Each row of a before or after table is a point. The points were changed in one or more steps. Then noise was added and the rows were shuffled. The steps act on columns, c1 being the first. Name the steps. A step turns or swaps two columns, mirrors them in a line or flattens them onto one, adds a multiple of one to another, or multiplies or shifts one. Angles are multiples of 10 degrees, from the lower column toward the higher: turns from -170 to 170, lines from 10 to 170 but not 90. Use the fewest steps. Two steps may share a column if one is a turn and the other turns, adds or multiplies; they go together, in the order done. Otherwise the lowest column goes first.
In the rows, zero is written as 128.

Before (9 x 3):
[[119  75  73]
 [ 97 127 127]
 [ 51  47 108]
 [162  75 158]
 [138 122 139]
 [105  54 138]
 [ 60 147 115]
 [197 143 136]
 [136 148  43]]
After, 9 rows:
[[147  85 146]
 [112 174  58]
 [139 177 197]
 [ 80 104 155]
 [ 45 177 149]
 [145 105  85]
 [137  76 207]
 [134 151 114]
 [136 157 156]]
Steps: turn c1 and c3 by -110 degrees; shift c2 by 30

Before (13 x 3):
[[193  81 194]
 [155  82 104]
 [161 124 174]
 [ 99  72 147]
 [142  68  83]
 [178 110 121]
 [105  83 111]
 [172 153 175]
 [ 83  28 114]
 [ 75  65  84]
 [ 93  99  69]
 [ 87 123 178]
 [183 155 193]]
After:
[[171 155 162]
 [102  84 116]
 [193  81 173]
 [163 124 161]
 [ 77  66  97]
 [155  83 112]
 [ 84  29 119]
 [ 87 123 164]
 [178 111 122]
 [ 94 100  87]
 [141  70  96]
 [ 99  72 143]
 [183 156 176]]
Steps: multiply c3 by 0.7

Before, 8 rows:
[[107 105 140 172]
 [195 157 146  93]
 [143 116 133  72]
 [174  32 186 118]
 [ 64 192 129 142]
 [ 84 101 122 109]
 [103 140  74 169]
 [143 164  60 110]]
After (8 x 4):
[[129 125  60 110]
 [ 52 157 128 142]
 [147 123 136  73]
 [ 95 142 119 107]
 [200 101 183 119]
 [117 134 137 171]
 [180 110 143  95]
 [100 139  73 167]]
Steps: flatten c1 and c2 onto the line at 160 degrees

Before:
[[208 108  90 150 124  94]
 [151  91  95 129 216  66]
 [135 157  61 129 128  74]
 [ 65 213  72 124  69 106]
 [ 57  98  95 119  58 169]
 [112  98  97  74 113 138]
 [170 108 119 116 205 100]
 [127 137 124  78 160 142]
 [ 92 190  70 139  55 148]
 [164  92 167 132 176  69]
 [ 64 168  83 145 113 176]]
After:
[[170 107 120 119  58  86]
 [162  91 164 130  53 131]
 [129 137 124  93 117  96]
 [ 66 212  73 125 150 188]
 [ 59 100  95 121 204 160]
 [133 161  63 129  86 162]
 [150  92  96 130  23 100]
 [113  96  94  90 145 133]
 [ 92 192  70 136 190 172]
 [ 62 168  84 140 172 107]
 [208 107  92 141 105 151]]
Steps: multiply c4 by 0.7; turn c5 and c6 by -130 degrees

Before, 13 rows:
[[130 214 165 130 206 157 159 177]
 [114 141 119 186 188  75 162  43]
 [166 144  59 148 158 155 137  96]
 [177 127 124  95 210 187  79  79]
 [138 108 141 113 142 127 149 105]
 [143 100 162 196 160 122 141 144]
 [ 52 220  86 134  89 137  64 117]
 [128 111  44 118  98 179  61 170]
 [166  85  58  65 143 170 136 139]
 [181  99  99 101 144 106 153  38]
 [ 59 164 111 126 155  68 154  30]
 [151 194 120 150 128 172 114  57]
 [159 142 144 190 121  79  83 156]]
After, 13 rows:
[[150  85  57  63 143 169 136 164]
 [ 99 214 166 130 206 155 159 167]
 [ 78 219  85 134  89 138  62  71]
 [198 128 122  95 211 187  79 122]
 [135 142 143 189 122  80  81 169]
 [129  99 162 194 161 122 139 149]
 [177 145  57 148 160 156 137 127]
 [171 143 121 185 188  76 162  52]
 [103 111  47 119  98 180  61 160]
 [226 101  98 101 145 107 154  92]
 [152 108 142 112 143 125 148 119]
 [193 197 121 151 126 170 115  90]
 [135 165 111 125 153  68 153   9]]
Steps: turn c1 and c8 by 40 degrees

Before, 11 rows:
[[141  85 134  99 200 159 120 138 167]
 [111 175 239 135  92 174 148 108 112]
 [116  81  69 136  73 200 177 125  76]
 [ 60 152  99  68 129  94  86 106 148]
 [158  55 113  83 206 133 108 120  89]
 [135 139 109 158 112  75 157 143 200]
 [128 249 155 136  88 202 159 116  63]
 [ 84 129 111 163 179 147 163 131  89]
 [ 92 146 199  99 142 142 163 176 142]
 [170 128 141 181 126 142  76 164 192]
 [108 112  91 110 108 117 117 155  98]]
After, 11 rows:
[[155 202 111  86 206 133 136 121  90]
 [116 173  69 136  74 199 210 123  77]
 [ 83 124 110 160 182 151 192 127  92]
 [ 91 102 199 101 139 142 194  86 146]
 [111  82 238 133  93 175 182 157 112]
 [143 168 136  98 204 156 153 109 166]
 [136 115 112 159 111  75 187 113 203]
 [ 60 107  99  71 129  95 116 155 147]
 [108 142  91 110 111 116 146  97 100]
 [129  12 152 139  85 206 187 158  58]
 [166 122 139 180 127 144 104  98 194]]
Steps: turn c2 and c8 by 170 degrees; shift c7 by 30

Before, 9 rows:
[[105  90 157 108  86  79 224 103 137  78 172]
 [130 171 119 173 147 123 159  57  77  94 141]
 [221 109 168  98  96 176 206  78  84 145  47]
 [140 204 126 154 150 136 178 170 120 145  88]
 [189  92  76 178 156 157 142 159  61 199  78]
 [172 149  57  99  69 159 118 176  81 166  95]
 [119 128 147  99 157 163 163  99  74  79 144]
 [221 156 166 190 131  87 133 178 181 152 138]
 [142 169 139 115 147 112 112 149  74 165  99]]
After, 9 rows:
[[ 86 147  23  85  47 140 104 183  83 165 100]
 [151  87 164 162 109 170 204 104 136  77 171]
 [128 169  83 148 157 102 139  57  76  90 144]
 [ 39 109 134  64  83 127 184  75  82 149  44]
 [112 165  99 136 125 147  86 143  73 167  92]
 [117 201 120 137 144  97 157 177 116 141  87]
 [ 32 160 205 195 127  90 112 175 181 147 136]
 [ 64  92  31 126 120  66 120 157  64 198  78]
 [140 131 110  87 179 133 147  98  75  77 136]]
Steps: multiply c1 by -1; add 0.7 times c9 to c3; mirror c4 and c6 in the line at 150 degrees; add -0.5 times c10 to c5; shift c7 by -20

Before:
[[150 126 130 128 101 124 111 148 113  98  96 143]
 [119 134 132 145 140 125 112 129 170 117 126 128]
 [139 170 131 121  97 127 111 116 134 155 104 131]
 [127 107 165  98 124 130 144 102 108 134  99 109]
 [128 153 107  99 106 103 115 140 148 127 117 151]
 [143 107 156 157 130 116 124 168 142 143 126 137]
 [151 122 167 112 121 161 134 104  88 152 130 168]
 [164  98 159 110 140  82 100 146 109 134 114 117]
 [104 126 155 124 105  95 122  95 107 116 132 162]
 [122 152 161 143 111  91 121 137 147 128 201 151]
 [135  88 136 145 114 134 104 153 120 125 139 138]]
After, 11 rows:
[[159  88 121 145 114 134 116 193 115 125 141 136]
 [129 122 174 113 122 161 155 124  69 152 131 167]
 [100 108 172  98 124 131 143 118 117 135  99 110]
 [153 107 131 157 130 115 130 249 139 144 127 138]
 [145 133 131 144 142 125 107 134 170 119 125 129]
 [154 126 121 127 103 125 138 174 105  98  96 144]
 [136 152 152 143 112  92 116 190 135 128 202 152]
 [161  98 145 110 141  83 150 207 114 133 114 116]
 [145 170 138 120  96 126 130 106 132 153 103 130]
 [120 125 168 124 105  95 107  90  89 116 131 162]
 [126 154 104  99 107 103 130 127 137 126 118 151]]
Steps: add -0.5 times c4 to c7; turn c1 and c7 by 60 degrees; turn c3 and c8 by 30 degrees; multiply c8 by 2.5; add -0.5 times c12 to c9

Before (10 x 14):
[[157 156 190 128  79  69 145 120 202 225  68 159  80 148]
 [244 167 106 143  91 121 109  94 210 154 122 119 144 193]
 [119 167 210  72 161 150  90 131 139 126  92 120 136 109]
 [155  56 165 122 101 209  56  82 156 107 103 152 203 157]
 [209 168 119  66 196  93  60  73 196 132 108 127 121 129]
 [100 105 104  95 152 155 119 127 129 149 127 128 135 213]
 [123 116 133 104 114 112 153 128 108 151 160 137 134 107]
 [160 153 155 160  62 190 183  48 101 105  86 157  97 152]
 [ 96 149 189 106 162  48  91  78 127  34 162  90 169 145]
 [171  98 133  79 103 105  39 145 110  69 167 123 127 172]]
After (10 x 14):
[[122 106 115 104 139 102 156 130 112 155 168 130 124 107]
 [114 189  74  74  55 145  87 119 140 129 100 117 123 114]
 [240 187 128 142 164 117 105 144 212 157 120 120  79 186]
 [154 166  53 127 144  61 141 160 205 217  74 161 173 138]
 [157  14  83 124 135 205  58 117 152 110 103 152  17 156]
 [206 196 165  69  77 100  63 173 194 127 116 127  92 125]
 [100  89 164 101 121 161 127 119 119 153 126 128 122 215]
 [178  82 110  73 142  98  35 115 109  72 173 124 139 170]
 [163 170  68 157 173 188 189 208 103 106  87 156  91 157]
 [ 87 159  88 108  69  42  89 140 131  33 160  91  35 151]]
Steps: multiply c2 by 1.6; turn c3 and c5 by -150 degrees; turn c8 and c13 by 140 degrees; multiply c13 by 1.3

Before, 8 rows:
[[123 208  97 138  95 128 104 155  85 102 146  96  77 178 113 113 164 192]
 [122 188 117 113  85 106 132  94  67 180 168  99 179 124 170 143 173 105]
 [ 94 134 199 175 108 112  56  87 111 102 102 176 198 140 130 177 117 216]
 [151 106 181 132  93 212 146 106 177 109  87 190 121 193  56 146 121 197]
 [186  80 181 117  83 138 112 154 163  87 100 141 154 174  42  73  81 117]
 [183 136 168  67 134 148 105 151 166  85  53 181 163 172  88  97  87 170]
 [109 172 152  66 105  75  16  94 100 169 187  84 166  94 147 177 184 127]
 [ 78 169  99  90  90  82  82 119 125 154 153  12 152  82 205 138 188 112]]
After (8 x 18):
[[ 93 135 198 176 111 112  57 191 110 101 121 129 197 156 130 176 119 217]
 [183 136 168  68 133 147 107 154 165  84  99  76 164 208  88  98  87 171]
 [124 207  97 138  96 128 103  86  85 101  75 129  77 120 111 113 163 192]
 [110 172 153  68 106  74  15 115  99 169 151 182 166  66 147 175 185 128]
 [ 78 170  98  90  92  83  81  45 126 155 169 209 151  95 204 137 189 111]
 [185  79 179 117  84 138 112 123 163  86  88  99 152 165  41  74  81 117]
 [123 188 118 111  83 107 132 129  67 181 124 174 179  87 170 143 172 105]
 [151 106 182 130  92 211 147 190 177 110  72 105 122 181  55 146 120 199]]
Steps: turn c8 and c12 by -130 degrees; mirror c11 and c14 in the line at 130 degrees
